Rows are points. The last column is the point's height on a tilted bowl or saddle (a function of degree 2), plus a little noise. Along how many of its main directions does it bend up, bend down or stay straight?
In the rows, zero is written as 128.

Points:
[[176 171 174]
 [177  94 172]
 [173  82 187]
 [118 173 127]
 [133  91 125]
 [114 105 107]
 [194 135 185]
 [118  99 112]
 [109 108 106]
 [140 182 147]
 [176  92 173]]
Directions: 2 up, 0 down, 0 straight

Points, 17 rows:
[[ 79 158 172 142]
 [166 103 123 166]
 [156 184 188 115]
 [118 173 148 129]
 [183 118 163 183]
 [ 53  99 143 214]
 [108 167 144 137]
 [161 155 131 165]
 [ 91  91 127 158]
 [ 67 154 149 182]
 [109 171  80  90]
 [131 160 143 140]
 [145 167 167 133]
 [ 70  71 121 177]
 [144 153 153 145]
 [126  74 115 127]
 [167 123 198 107]]
Directions: 1 up, 2 down, 0 straight

Points:
[[144 194 130 153 162]
 [166 183 138 109 164]
 [169  93  95 111 158]
 [ 78 116 108 128 145]
 [108 162  71 152 157]
 [137  94  99 121 143]
 [168 212 135 123 181]
 [128 192 139 104 159]
 [201 132  68  85 194]
 [114  88 170  83 168]
 [137 139 160 144 145]
 [124 209  54  83 198]
 [157 153 105 118 148]
 [135 130 182 163 157]
 [101  88 109 148 144]
 [123 173  87 163 157]
 [158 104 160 130 153]
 [102 170  71 173 168]
 [175  95 130 131 156]
 [141 145 167 149 150]
 [110 123  64 155 153]
 [173 137 192 117 175]
 [153 132  61 182 169]]
Directions: 4 up, 0 down, 0 straight

Points (44 x 7):
[[137 131 146 131 158 114 110]
 [208 156  33 177 104 102  66]
 [135 148  59 111  98 103  95]
 [162 159 170 109 113 129 106]
 [161 154 154 154 153 102 108]
 [102 109 110  98  89 148 103]
 [139  96  89 131  96 150  96]
 [117 136 181 139  83  57  76]
 [189 206 179 159  92 104  84]
 [ 94  85 220 173 110 123  72]
 [ 98 132 113 121 135 218  78]
 [132 132 143 119 140  52  88]
 [128  90 156 119  72  93  92]
 [215 129 156 103 172 108 105]
 [158  77  64 126 194  91  83]
 [169 130  87  85 119 112 101]
 [103 111 185 132 151 139  94]
 [ 83 132  94  78 145 133 107]
 [ 87 136 118 205  80 112  81]
 [125  80  53 165 148  48  65]
 [ 95 167 107  79  76 114  99]
 [129 117 150 164 128  93 105]
 [112 146 161 130 162  63  83]
 [143  99 143 133 141 138 110]
 [178 111  71 145 178 121 103]
 [135  79 105  66 116 104  86]
 [194 151 107 123 129 167  97]
 [ 72 168 138 129 141 137 107]
 [ 97 154 143  99 164 145 101]
 [207 150  73 106 180 100  98]
 [154 173 153 167  82 126  94]
 [164 117 116 140 150 149 110]
 [193 118 105 179 145 150 103]
 [115 106 103  88 103 114 103]
 [ 88 120 132  62 122 134 101]
 [177 115  87 159 120 167  93]
 [153 118  87  72 125 189  75]
 [146 130  91 193 144 157  96]
 [181 162  90 100 163 113 105]
 [123 180 166  67  69 158  83]
 [178 113 158  94  91  78  95]
 [149  70 135 165 130 161  96]
 [170 194 124 135 190 162  85]
 [133 135 145  65 134 171  90]]
Directions: 0 up, 5 down, 1 straight
